Each row is a point. Examples show where two turns around zero, p and q, send a point. Where does a point land after both, in the order given? Backwards means that the second turn is done in reverse. Each puzzle has new turns, and all numbers are rounded.

Turn p:
[ 34 -60] => [ 67 -16]
[-18  41] => [-42  15]
[ 2 30] => [-21  22]
[-18 -12] => [ -3 -21]
Turn q:
[ 7 67] => [65 19]
[16 -3] => [  3 -16]
[-16 -12] => [-17  10]
[ -8 -53] => [-52 -13]
Where do these land?
p, then q: [-76   1] => [-71  27]
q, then p: [ 31 -23] => [ 21 -32]
q, then p: [-14  -9] => [-16  -4]
q, then p: [17 18] => [22 11]
q, then p backwards: [42 13] => [ -6 -44]

Turn p:
[ 30 -22  -4  29] => [ 41 -15  16  10]
[-39 -14 -42 -18] => [-20  -2 -47  34]
[18 73 36 -8] => [-16  55  33 -52]
[-22  -3  -2 -32] => [-27  -7 -26  -7]
[-26 -31   1 -13] => [-20 -31 -16  13]
[ 28 -18  -2   7] => [ 30 -15   3  -5]
[12 16 13 36] => [14 15 38  5]
Turn q:
[24 20 20 28] => [-30  33  -4 -13]
[ 10  11 -29 -13] => [ 12   1 -26  20]
[-10 -51   3  -6] => [ 11 -19  44  19]
[ -1  -5 -27 -15] => [ 16 -12 -12  21]
[-17 -19   4  20] => [-18 -19  20   0]
[45 65 38 -5] => [ -2  69 -34 -42]
[-51 -22  -9  -9] => [ 12 -54  14  -5]
Where do these land?
p, then q: [18 31  9 45] => [-10  41  -2 -40]
p, then q: [ 35   2  15 -76] => [ 76 -16 -17  31]
q, then p: [ -9 -14 -25  12] => [  3 -16  11  26]
q, then p: [-32   0  -6   1] => [  4 -29 -13   4]
p, then q: [-13 -21   8  18] => [-18  -4  26  -1]

Turn p:
[ 22 -24 -28  -8 -14  32  12   8] => [  1 -33  12 -38  -1  18  18  -1]
[ 15   4  24   9 -55 -31 -13  -8] => [ 36  39 -15 -27 -23 -22  -9  16]
[ 33 -30 -11 -18 -15  20   8 -26] => [-12 -15  12 -56   4  -5  -5  -5]
[-11  27  16  51  33 -66 -17  19] => [ 35  49 -25  61  38 -13   5 -13]
[-18  13 -12 -36  25   4  34  19] => [-20 -47  -8  27   9   0  -5  25]
[ 23 -11  41  10 -21  23  16 -12] => [ -1   5  21 -25 -24 -42  17  -7]
[-30 -11 -14 -17  19  33  18 -20] => [-53 -25  -2   1  -7  14   3  -6]
[ -9  52 -18  21  25 -10 -52  34] => [32 28 25 57 15 46 -7  7]
[-18 -11  30  23  -4 -40 -32  26] => [ 42  26 -25  29 -13  -9 -11 -29]
[ -5   0 -12  12 -23   5  12 -13] => [ -9  10 -11 -18  -8   6  18  11]
[ -2  -8 -16 -47  31  29  14 -27] => [-52 -38  16 -11  12   7 -25   3]
Turn q:
[ 23  -3 -32 -30  37  19  12  58] => [ 19 -49 -19  21  51  19  21 -28]
[-22 -37  35 -21 -32   7 -20  24] => [-44 -22   1   6 -10  35  -6  42]
[ 10 -11  13   0 -23 -33  -1  -8] => [  9   0 -11   7 -29  -5 -15  27]
[ 15 -25 -29  30  -8  23 -20  -3] => [-23  13 -24   5  24  -9 -37 -17]
[ 11  37 -26  13   5  10  38 -24] => [ 18  26  -9  -2  -7 -30  28 -41]
[ -1  38 -32 -36  42  36 -20 -24] => [ 15 -14  24 -41  13  16   4 -69]
[-13 -33  11 -23  28 -19  -6 -16] => [  0 -40  23 -19  -3 -17 -15  18]
[ -5  31  18  46   0 -43 -31  16] => [ 39  50  13   4  13  14 -17  40]
[ 16 -17  35  26 -26  21  32 -16] => [-36  18   6  42 -27 -25   5   3]
[  3  -3  29  -4 -31  -5 -29   2] => [-12   9   4   7 -24  31 -20  21]
[-38  24 -23   1   8 -16  43  -8] => [ 15  10  -7 -32   3 -30  50   3]
Where do these land?
p, then q: [-10   7  -7 -26  11  -1  12   7] => [-14  -4  -5  -1  24   0 -13  15]
p, then q: [-18 -10   2   6  18   1 -28  16] => [-16  24   7   0  -7 -13 -20 -18]
p, then q: [ 37 -13 -41 -23 -25 -19 -16  29] => [ -3 -49  -3  30   9  21 -25 -37]
p, then q: [-24  19  42  17  -7 -33 -15  20] => [ 32  51 -26  14  -4  -3 -17  -3]
q, then p: [-14 -48   9 -28 -17  24   4 -45] => [ -5   3 -55  -5 -47  12 -27 -12]
p, then q: [22  8 31 -9 76  8 24 42] => [  5   4  37  25  14 -60 -39  49]
p, then q: [ 15  33 -46   9 -38  16  -7  11] => [-17 -17  -2  43  12  31  36 -24]
q, then p: [ 15  15  29 -10  15   3 -10   0] => [  2  13  20  -8 -17 -23  10 -14]
q, then p: [-28 -21  13  34 -35  14   1   8] => [  0  -4 -16  50 -15  25  12  17]
q, then p backwards: [ 18   2 -53  25  -7  36  22 -44] => [-11 -53  43  25  14 -24  -1 -37]
q, then p: [-12   7  23   5   9 -49  12 -44] => [ 54   1  -7  -9 -13 -30 -21  27]
